Each row of a before or after table is a point. One or more steps were done to the points. Then noise was added and the rows were shuffled. The steps act on columns, c1 being the first. Name the steps. A step turns or swaps two columns, mirrors them in a line or flattens them onto one, adds a multiple of one to another, or multiplies or shifts one. Angles are multiples of 10 degrees, from the lower column toward the higher: turns from -170 to 170, lines from 10 to 170 but not 90. Use the fewest steps. Two steps may share a column if one is a turn and the other turns, adds or multiplies; they go together, in the order done. Otherwise the lowest column goes first.
(in the rows, 128 means zero)

Before (13 x 3):
[[169  95 163]
 [135  73 119]
 [161 134 110]
 [141 151  95]
 [117 143 126]
 [129  87 118]
 [148  96 119]
 [161  88 111]
 [193 126 115]
 [ 71 182  92]
 [ 77 161 142]
 [ 89 166 127]
 [162 116 116]]
After (13 x 3):
[[120  40 138]
 [110  66 162]
 [164  75 164]
 [143 182  78]
 [118  63 128]
 [110 141 158]
 [127 152 115]
 [ 93 214  72]
 [114 125 193]
 [126 188  85]
 [115 108 162]
 [120  76 146]
 [ 95 163 141]]
Steps: swap c1 and c3; multiply c2 by 1.6

Before (13 x 6):
[[108  97 172  98 109 134]
 [133 135  76 142 114 141]
 [146 153 142 147 145 114]
 [137 130 103 153 104 130]
 [128 112 105 160 106 127]
 [127 149 115 156 122 128]
 [114 109 153 133 123 141]
 [115  96 153 101 132 130]
 [140 122 100 149 121 144]
 [146 128  84 147  99 134]
 [139 137 145 158 145 144]
 [115 144 131 138 125 140]
 [120 146 130 158 158 114]]
After (13 x 6):
[[103 129 118 213 136 131]
 [140  94 137  39 135 131]
 [113 136  91 222 134 140]
 [126  97 152   9 156 134]
 [135 136 159 172 108 144]
 [115 122 116 209 122 142]
 [111 112 124 226 143 126]
 [156 146 145 190 115 113]
 [128 153 150 152 103 113]
 [134 144 135 146 139 137]
 [ 94 130 100 223 131 134]
 [123 150 129 205 133 128]
 [133 109 153 109 142 140]]
Steps: turn c1 and c5 by -130 degrees; turn c3 and c4 by -30 degrees; multiply c4 by 2.5

Before (14 x 11):
[[163 109 106 157 131 171  95  94 145 132 107]
 [122 132 147 159 128 169 111 137 159 140 182]
 [124 169 115  98 124 127 161 109 122 133 172]
 [164 160 125 112 142 170 138 152 123  89 157]
 [141 138 126 131 175 115 158 134 141 148 161]
 [133 159 112  94 112 162 133 156 138 102 119]
 [114  94 138  93 142 121 140 102 114 144 164]
 [112 117 149 125 113 145 146 100 120 121 148]
 [124 161 116 133 159 165 125 108 128  89 167]
 [136  94 154 118 114 131 146 152  96 104 111]
 [111 135 100 123 107 120 118  89 107  71 181]
 [125 104 115 157 163 176 145 124 131  84 139]
 [116 101 178 146 116 137 103 122 142 139 111]
 [164 107 123 114 127 114 130  91 152  90 164]]
After (14 x 11):
[[129 148 110 162 117 212 151 154 138 156 141]
 [149  82 138 158 133 110 120 101 112 109 109]
 [145 104 146 128 133 171 138  99 120 145 113]
 [136 103 117 155 136 124 190 111 120 129 136]
 [136 138 178 108 143 150  89 122 141 131 131]
 [ 95  87 124 147  98  95 122  91 155 155 121]
 [146  81 100 130  99 109 139  88 106 179 151]
 [ 97 113 125 151  88 232 165 153 124 141 146]
 [129  78 149  99 136 229 134 138 158 123 155]
 [ 89 141 109 105 130 235  88  94 145 124 136]
 [113 101 126 128 114  95 163 134 141  78 118]
 [130 103 114 123  79 222 159 109 128 129 159]
 [124 107 115  98  71 248 122 122 131 130 101]
 [121 132 155 140 116 136 109 151  95 155  91]]
Steps: turn c1 and c4 by 170 degrees; turn c2 and c11 by 70 degrees; turn c7 and c11 by -50 degrees; turn c5 and c10 by -130 degrees; multiply c6 by 2.5

Before (9 x 14):
[[ 92 123 111 104 155 127 132 133 125 139 127 119 117 120]
 [139 115 132 109 100 115 115 167  95  96 110 141 133 155]
 [135 152  40 106 105 123 114  77 101 148 139   7 126 131]
 [134 138 123  89 111  99 148  79 119 124 118 136 108 113]
 [104 116 139  93 101 134 116  82 112 125 116 134 129 114]
 [142 127 101 105 119 120 114 142  91 149 111  86 108 198]
 [140 138 133  94 120  95 126  80  92 152 156 105 132 114]
 [143 116 118  87 223 149 115 121 140 127 161 132 117 147]
 [109 114 134  98 130 109 113  96 195 122 237 125 125 166]]
After (9 x 14):
[[128 153 103 161 126 122 145  48  99 131 138  22 129 109]
 [129 137 141 109 147  96 136 134  97 111 154  74 120 102]
 [154 139 143 112 119  96 117 158 118 114 116  91 124 133]
 [122 119 139 112 123 113 145 120  94 158 107 167 126 158]
 [126 126 129 118 157 127 105 118 122 122 124 126 154 115]
 [145 128 128 130 145 115 145  84  88 195 112 123 139 110]
 [112 117 143 101 112 134 122 159 110 115 113  88 146 137]
 [141 118 138 109 218 149 147 132 132 147 159 128 128 128]
 [121 114 146 103  82 109 128 139 194 169 239  96 147 130]]
Steps: turn c1 and c7 by 140 degrees; turn c1 and c13 by 120 degrees; flatten c3 and c4 onto the line at 130 degrees; add -0.7 times c9 to c5; mirror c8 and c12 in the line at 60 degrees; turn c10 and c14 by -90 degrees

Before (9 x 24):
[[181 214 132 160 167 154 105 139 148 141 146 157  93 131 141  91 146 145
  118 163  81 151  90 111]
 [131 154  91 128 151  91 112 178 153 141  89 123  92 129 155 153  57 145
  138 116 194 159 138 118]
 [109 170 168 110 108 134 155 159 143 178 137 172 155  73 144 190 103 165
  123 104  73 163 185 101]
 [108 148 162 164 128 131  73 148 139  81 130 102  73 146 221  21  96 131
  143 148  92 162 144  50]
 [158 171 152  97 123  84  30 145 139 113 120 111 145 131 123 173 136  73
  127 144  85 100 189 213]
 [135 161 128  84 141 146 100 166 151  77 136 139  93 103 128 144 149 144
  115 137 183 104 123  85]
 [114 198 100 115 133 118 139 209 182 160 141 196 171 124 125 100  85 133
   80  78 183 127 133  45]
 [149 126 142 108  88 133 126 139 146 200 116 150 159 132 142 140 117  76
  206 158  70  80 109 190]
 [197 188 139 126 118 175 109 110 140 156  75  97  55 118 119 106 133 177
  137 154  70 135 134 106]]
After (9 x 24):
[[156 173 154  98 128  75  26 143 147 110 121  94 139 132 131 105 146  78
  137  91  68  96 150 209]
 [112 205 100 109 128 113 139 150 181 163 114  80 174 123 128 187  86 137
   75 148 200  90  99  42]
 [116 147 165 169 132 134  72 119 135  80 135 139  64 146 226 130 101 128
  138 243  77 145 142  54]
 [185 213 137 159 173 153 105 128 145 144 133 138  90 123 135  97 148 144
  110 183 147 136 188 110]
 [128 156  96 125 154  96 106 127 146 137 100 122  88 131 151 142  54 146
  158 110 145 127  67 117]
 [197 191 140 125 116 180 105 120 141 145  79 142  65 112 126 103 132 184
  166 160  78 142 164 108]
 [131 156 128  76 144 140 101 144 150  82 128 114  94 100 131 116 144 138
  107 109 161  94  83  80]
 [150 132 150 112  83 129 129 156 146 197 156 139 156 130 144 101 119  83
  196 123 127  96 188 194]
 [108 175 171 115 115 138 151 125 137 179 128  46 156  76 147 144 101 156
  114  65 101 140 164  95]]
Steps: flatten c8 and c22 onto the line at 120 degrees; turn c11 and c19 by -30 degrees; turn c12 and c23 by 130 degrees; turn c21 and c23 by -60 degrees; mirror c16 and c20 in the line at 130 degrees

Before (8 x 48):
[[131 127 130 133 108 135 136 102 103 125 148 142 138 119 138 129 171 119
  108 135 121 119 122 129 125 123 145 113 119 130  99 133 123 109 118 142
  121 158 141 120 132 118 154 128 117 136 109 110]
 [143 142 139 129 108 136 113 151 133 147 132 120 129 112 125 122 112 131
  107 134 137 139 123 140 121 145 127 126 124 148 137 150 136 109 163 109
  147 132 129 114 114 110 130 108 194 137 117 124]
 [140 136 130 117 143 130 143 137 128 125 146 127 136 114 109 134 118 133
  122 116 126 162 124  89 126 123 132 126 118 117 148 125 116 121 124 133
  119 148 121 131 135 120 123 117 121 140 118 124]
 [148 137 123 117 112 124 129 138 121 182 132 119 131 116 142 126 134 121
  155  94 126 103 132 124 122 123 128 137 128 122 145 123 142 135 125 115
  125 145 120 119 147 110 131 110 130 130 141 126]
 [126 133 135 123 110 107 131 146 135 135 147 137 107 132 135 134 115 125
  127 100 149 131 117 106 132 126 136 131 117 118 136 117 120 125 117 116
  173 147 135 135 116 119 123 132 119 143 146 123]
 [139 144 133 121 120 118 116 137 134 135  90 149 124 127 140 136 111 135
  111 136 125 117 127 135 112 126 135 117 114 116  84 117 118 114 118 107
  158 155 113 133 124 114 133 130 128 131 132 113]
 [ 59 114 132 134 118 123 113 137 131 130 137 119  71 133 139 111 124 135
  133 133 172 109 139 127 101 123 128 120 141 130 144 120 136 130 133 108
  131 129 124 108 119 136 145 111 126 141 133 130]
 [149 138 127 119 123 137 137  89 129 130  99 142 116 137 124 130 168 131
  129 119 131 113 173 137 134 145 135 151 117 136 147 146 119 110 133 134
  119 131 141 168 119 110 124 113 117 143 150 131]]
After (8 x 48):
[[149 152 128 120 123 136 138  89 128 130  98 143 117 138 123 130 168 131
  130 120 132 114 172 138 134 145 126 151 117 136 148 146 118 110 133 133
  120 132 142 249 119 110 123 114 116 142 151 139]
 [127 141 136 122 110 108 130 147 135 135 146 137 106 132 136 134 116 126
  127 101 149 130 117 107 133 126 143 132 117 119 137 118 120 125 117 116
  173 146 136 149 115 118 124 133 119 144 146 128]
 [ 59  93 131 133 116 124 113 138 130 130 137 120  72 134 139 110 124 135
  133 133 172 109 139 127 100 123 125 120 141 130 144 121 135 129 134 108
  132 130 124  69 119 135 143 112 125 140 134 130]
 [139 167 133 121 120 119 115 137 134 134  90 150 123 126 140 136 111 134
  111 135 125 117 128 134 112 125 164 119 115 116  85 116 118 114 118 107
  158 154 112 144 124 114 134 131 129 130 132 115]
 [147 150 122 116 112 125 130 139 121 182 132 118 131 115 143 126 134 121
  155  92 126 103 132 125 124 123 132 137 129 123 145 123 143 135 126 115
  125 145 121 101 148 109 131 110 131 130 140 125]
 [131 125 130 134 109 135 137 102 103 125 149 142 137 120 138 130 171 120
  108 135 121 120 122 128 126 123 176 112 119 130  99 134 123 109 118 142
  120 157 140 104 133 118 155 127 118 136 108 121]
 [143 163 139 128 107 136 112 152 133 146 132 120 130 112 125 124 112 131
  107 135 137 139 123 140 121 145 136 127 123 149 138 149 136 110 162 110
  148 132 129  86 114 110 130 107 193 137 118 121]
 [140 148 132 117 144 128 141 137 128 126 146 128 137 113 109 135 119 133
  124 117 128 162 124  89 125 122 140 127 117 117 148 126 116 121 124 134
  120 147 122 137 134 119 124 116 122 140 118 125]]
Steps: multiply c2 by 2.5; multiply c48 by 2.5; turn c27 and c48 by 60 degrees; multiply c40 by 3

Before (8 x 64):
[[186 121 119 140 144 121 118 133 149 157 138  25  80 132 142 127  66  92
  113 163  43  87 118 120 178 116  85 140  90 111 105  82 167 193  93 103
  138  89 138 106 118 149  93 161 127 101 174 181 194 134 131 113 113 122
   83  99  48 126  85 114  83 144 108 189]
 [ 91 181 153 105 134 132 129 151 107 135 134 131 114 149 147 144 170  80
   54 111 143 134 174 165 131 100 125 172 117  84 152 139 159 132 159 154
  137  44 135 114  96 153  67  79 107 128 114  81 185 208 158 150 127 102
  118 182 133 106 109  72 135 145 161 132]
 [162 180 164 143 127 139 117  75 152  88  99  84 136 145 126 131 142 161
  105 146 109 146 180 113 191  87 107 111 117  85 130  66 112 110 169 139
  114 114  99  90 101  80 117 180  67 214 103 182 116 152 100  87 124 155
  112 127  53  67 137 117  77  72 117 126]
 [107 172  71  90 107 178 184  68 163  68  46  84 132 172 155 160  47 144
  129 149  94 171 125 128 133 102 171 158 135 119 118 134 194 126 131 154
  128 136  97 146 133 144 113 137 145 117  89 146 127 149 137 125 137  79
  182 111 108  41 133 123  74 148  93  88]
 [101 166  87  83 125 119  99 152 128  89  54 110 106 170 116 119 134  81
  125 132 137 149 140  45 136 151 169 114 127 112 202 105 142 173 139 143
   88 173  90  92 133 111 128 166 144 121 145 204 125 156 132  76 190 120
  123 152 121 152 135 122 150 109 144 112]
 [ 67 212 107  93 139 139  81 116 121 111  97 115 138 133 202 108 125  95
  129  93 122 146 152 127  95 127 144 114 105 148 119 115  91 100 143 136
  154 161  88 122 106 150 134 129 107 107  93 133 170  97 112 168 166 140
  146 100 100 102 129 124 120 124 132 146]
 [125 167  95 154 127 141 135 102 158 114  62 145 120 144 173 105 103 124
  122 135 156 110 154 159 132 159 145  80 137 112 110 131 152 116  71 178
   73 191 169 130 139  54 126 129  59 128 111 141 139 186 127 108  94  99
   84 124  88 107 143 136 184  76 143 144]
 [129 115 139 111 117 156  82 133 124  78  94 165 127 138 127  69 168  97
   69 106 118 146 111  98  90 100 142 153 142 150 144 135  82  56 111 125
  170 102 163 106 120 113 153 139  66 132 138  97 156  93 189 163 145  55
  101 123  97 131 111 156  94 138  92 134]]
After (8 x 64):
[[148 166  85  83 130 119 136 152 124  90  54 111 107 171 118 119 134  80
  121 135 138 150 142  45 136 152 169 116 124 143 202 106 143 173 136 142
   87 112  89  92 134 113 129 168 141 121 145 203 126 156 134  40 189 118
  124 150 122 150 132 122 151 111 145 116]
 [175 168  95 153 129 142 155 101 155 114  62 145 121 146 174 104 104 124
  126 134 155 111 153 159 130 160 145  80 138 145 112 132 153 116  74 178
   99 109 168 130 139  54 126 127  60 128 110 141 140 186 128 132  93  99
   85 126  88 108 145 133 184  76 142 142]
 [119 174  71  90 111 178 202  68 164  67  43  84 133 173 152 161  46 145
  114 148  94 171 127 130 131 101 171 158 138 136 121 134 194 128 131 153
  110 139  97 145 134 145 112 139 142 116  90 146 126 147 139 248 135  80
  180 112 106  40 135 125  69 145  94  87]
 [ 77 214 106  95 134 138  34 116 118 111  99 116 138 132 204 109 124  94
  139  90 121 145 150 128  96 127 144 114 105 110 118 117  89  98 142 136
   87 197  89 117 107 151 134 131 108 104  90 135 173  96 114  46 165 142
  145 101 103 101 129 125 120 120 131 147]
 [106 180 154 104 120 133 110 152 110 135 135 132 114 148 146 142 170  79
  173 113 144 134 176 167 130  98 124 171 118 202 150 139 157 133 157 154
  101  57 135 114  94 154  67  80 107 128 116  82 185 210 158 142 127 103
  117 183 133 104 106  71 135 144 162 132]
 [ 94 113 140 110  95 156  43 133 123  79  93 166 128 138 124  70 169  99
  181 107 118 146 112  98  90 100 143 153 142 140 145 135  83  56 112 123
  150 163 162 106 120 111 152 139  68 131 138  98 160  95 189  47 145  55
  102 123  98 130 111 157  93 138  90 135]
 [157 180 167 141 128 138 151  76 151  88  98  86 139 145 126 132 145 160
  127 146 109 147 180 113 193  86 108 110 117 176 129  70 113 109 168 140
  150  95  99  91 101  80 116 181  66 212 103 183 114 152 100  82 124 154
  113 127  52  68 139 116  77  72 118 125]
 [148 122 122 140 141 121 128 134 150 155 138  26  80 133 144 125  66  93
  137 163  42  87 119 120 180 115  84 140  90 152 106  82 170 193  95 101
  185 104 141 105 117 148  93 162 128 101 172 181 195 134 130 101 113 122
   84  99  46 125  84 114  81 143 108 190]]
Steps: add 1.5 times c37 to c38; turn c1 and c37 by 60 degrees; turn c19 and c30 by -150 degrees; turn c5 and c19 by 20 degrees; multiply c7 by 2.5; turn c7 and c52 by 60 degrees
